Rows are points. Each copy is the shape, with its points in the same order, stretched, turned, moved and blurred by noise. Is it also mirrored, or only turned?

Shape (6 x 2)
[[ 2.3  1.2]
 [-3.2 -3.2]
 [ 5.1  2.0]
 [-1.3  0.4]
 [ 3.8  2.6]
 [-4.6  0.1]]
Copy 1 (6 x 2)
[[ 1.4  2.1]
 [-2.1 -3.0]
 [ 3.8  3.3]
 [-1.5  0.0]
 [ 2.0  3.2]
 [-4.1 -0.6]]
Copy 1 is: only turned
Copy 2 (6 x 2)
[[ 0.9  3.0]
 [-5.8 -1.5]
 [ 3.5  6.0]
 [-1.7 -0.8]
 [ 3.5  3.7]
 [-3.7 -5.2]]
Copy 2 is: mirrored
Copy 3 (6 x 2)
[[ 1.5  3.1]
 [ 2.2 -2.1]
 [ 3.1  6.1]
 [ 0.3  0.9]
 [ 1.4  4.7]
 [-2.3 -0.9]]
Copy 3 is: only turned
Copy 4 (6 x 2)
[[ 2.6  1.5]
 [-1.8 -5.7]
 [ 5.5  3.7]
 [-1.5 -1.0]
 [ 3.5  3.8]
 [-5.1 -2.1]]
Copy 4 is: only turned

Shape (8 x 4)
[[ 3.0  3.5  3.3 -4.6]
 [ 2.6 -2.7 -1.4  0.1]
 [-4.3  0.3 -0.1 -2.9]
 [-1.8 -2.5 -1.5  3.2]
 [ 4.6  6.9 -0.8  3.6]
 [ 1.2 -1.5  1.6  2.1]
 [ 0.8 -0.5 -1.0  3.3]
 [-2.4 -2.4  0.9 -3.4]]
Copy 1 (8 x 4)
[[ 7.0 -5.7  4.2  1.1]
 [-3.1  1.3  0.7  0.5]
 [ 5.4  1.6 -1.6 -5.2]
 [-4.1  3.5 -4.2 -1.9]
 [-3.8 -9.3  3.6  2.3]
 [-1.9  0.6 -2.5  1.5]
 [-4.4  0.2 -1.9  0.1]
 [ 4.8  3.2 -1.7 -3.1]]
Copy 1 is: only turned
Copy 2 (8 x 4)
[[ 3.0 -6.6  6.5 -2.2]
 [ 3.8  1.8  2.3  4.6]
 [-0.8 -1.3 -1.4 -1.4]
 [-0.6  4.2 -1.1  4.7]
 [-3.0  4.8  9.8 -2.6]
 [-0.6 -0.8  1.6  5.1]
 [-0.5  3.7  2.0  3.9]
 [ 1.6 -2.9 -1.7  1.3]]
Copy 2 is: only turned
Copy 3 (8 x 4)
[[-1.5 -0.6 -5.3 -0.6]
 [ 2.1 -2.0  0.6  1.6]
 [-5.0 -1.0  0.5 -0.1]
 [-0.2  1.5  3.9  0.9]
 [ 2.4  1.3 -1.7 -6.5]
 [ 2.2  3.3  0.9  2.1]
 [ 1.6  1.5  2.2 -0.3]
 [-3.4 -0.9  0.5  2.5]]
Copy 3 is: mirrored

Shape (11 x 8)
[[ 3.0 -0.8  0.9  0.9  0.4  1.5  1.4 -6.1]
 [ 4.1  0.8 -4.7  1.1  1.2 -2.7  6.1 -2.1]
 [ 0.3 -5.7  0.5  0.5 -2.7  3.5 -2.6  7.3]
 [ 1.4 -1.9  1.9  0.1 -0.8 -1.5 -4.8  4.5]
 [ 2.5  0.4 -4.8 -1.4  2.1 -1.6  4.5  1.8]
 [-1.9 -3.4  2.1  0.0 -4.0 -1.0 -0.1  4.2]
 [ 0.3 -2.8 -2.3 -3.0 -3.2 -0.1 -3.6  2.2]
 [ 4.6  3.8  1.5  2.5  0.6  2.6 -0.5 -4.5]
 [ 0.3  2.7  0.4 -0.3  3.1  2.2  2.3 -2.9]
 [ 1.7  2.9 -5.3  0.4 -2.0 -0.7  4.5  0.6]
 [ 5.4  1.3  4.2 -3.0 -1.3  2.9  5.0 -3.2]]
Copy 1 (11 x 8)
[[ 0.5 -2.4 -2.5 -0.3 -2.6 -0.5  0.7 -4.2]
 [-2.3 -1.8 -1.3  0.6 -1.7 -7.6  3.0  3.1]
 [ 2.9 -3.1 -0.2  2.1  5.4  6.8  4.1  7.3]
 [ 1.6  0.9 -0.7  5.4  4.8  5.3  1.1  2.5]
 [-0.2 -1.4  0.4  1.6 -0.6 -5.9  1.9  6.6]
 [-2.3 -0.6 -1.2  0.2  3.2  5.7 -0.3  3.3]
 [ 3.6 -0.2 -2.1  1.5  4.9  1.6  0.2  4.1]
 [ 0.2 -3.4  0.4  2.3 -1.6  0.1 -0.8 -4.9]
 [-0.7 -2.2  1.3  0.0 -4.3 -1.0 -1.1 -1.2]
 [-0.7 -2.9  2.7 -0.1  1.2 -5.4  0.1  3.9]
 [-1.5 -7.6 -2.1  2.4 -4.0 -0.6 -3.7 -0.7]]
Copy 1 is: mirrored
Copy 2 (11 x 8)
[[-1.7 -4.7  0.0 -0.2 -3.2  0.9  0.5 -1.7]
 [ 1.8 -8.4 -2.7 -1.0 -1.0  1.9 -4.5 -0.3]
 [-2.4  5.0 -2.6 -2.4 -1.8 -2.8 -1.0  6.7]
 [-1.8  3.6 -0.2 -3.2  0.7 -2.8 -3.6 -2.4]
 [ 2.5 -5.9 -4.4  0.9  1.2 -0.5 -5.4  2.0]
 [ 1.5  4.1 -0.8 -2.9  0.7 -3.1  0.8  1.4]
 [ 0.0  1.3 -1.2 -1.7 -0.3 -6.8  0.7  1.1]
 [-2.2 -1.9  3.2 -0.1 -4.3  2.2 -4.5 -2.5]
 [ 0.8 -3.4  0.2  3.0  1.2  0.4 -3.3  0.4]
 [ 3.1 -3.7 -0.1 -1.0 -1.0 -1.1 -4.6  3.0]
 [ 4.6 -1.4 -2.1  3.9 -7.3  2.5 -1.2 -1.9]]
Copy 2 is: only turned
Copy 3 (11 x 8)
[[-4.7  1.4 -4.6 -0.4 -7.9 -2.9 -3.9 -0.8]
 [-2.4 -2.0 -3.4 -8.2 -5.9  3.7 -4.2  2.0]
 [ 5.8 -3.5  1.6  4.4  2.9  0.0  4.7  0.2]
 [ 4.7  1.0  3.7  1.5  3.3 -2.3  0.7 -0.1]
 [-0.9 -2.6 -0.8 -6.2 -0.7  6.2 -2.3  1.0]
 [ 3.2 -0.4 -0.9  2.4  4.2 -2.6  0.9  1.3]
 [-0.6 -2.9 -0.4  1.1  4.5 -1.7  3.7 -4.5]
 [-1.7  5.4 -2.6 -2.1 -9.2 -3.5 -1.1 -1.4]
 [-4.9  4.0 -2.8 -1.1 -4.2  1.3 -2.2  1.1]
 [-1.8 -0.9 -3.7 -7.4 -2.3  2.6  2.7  0.5]
 [ 1.3  3.4 -6.6 -2.2 -5.2  1.3 -6.6 -6.0]]
Copy 3 is: only turned
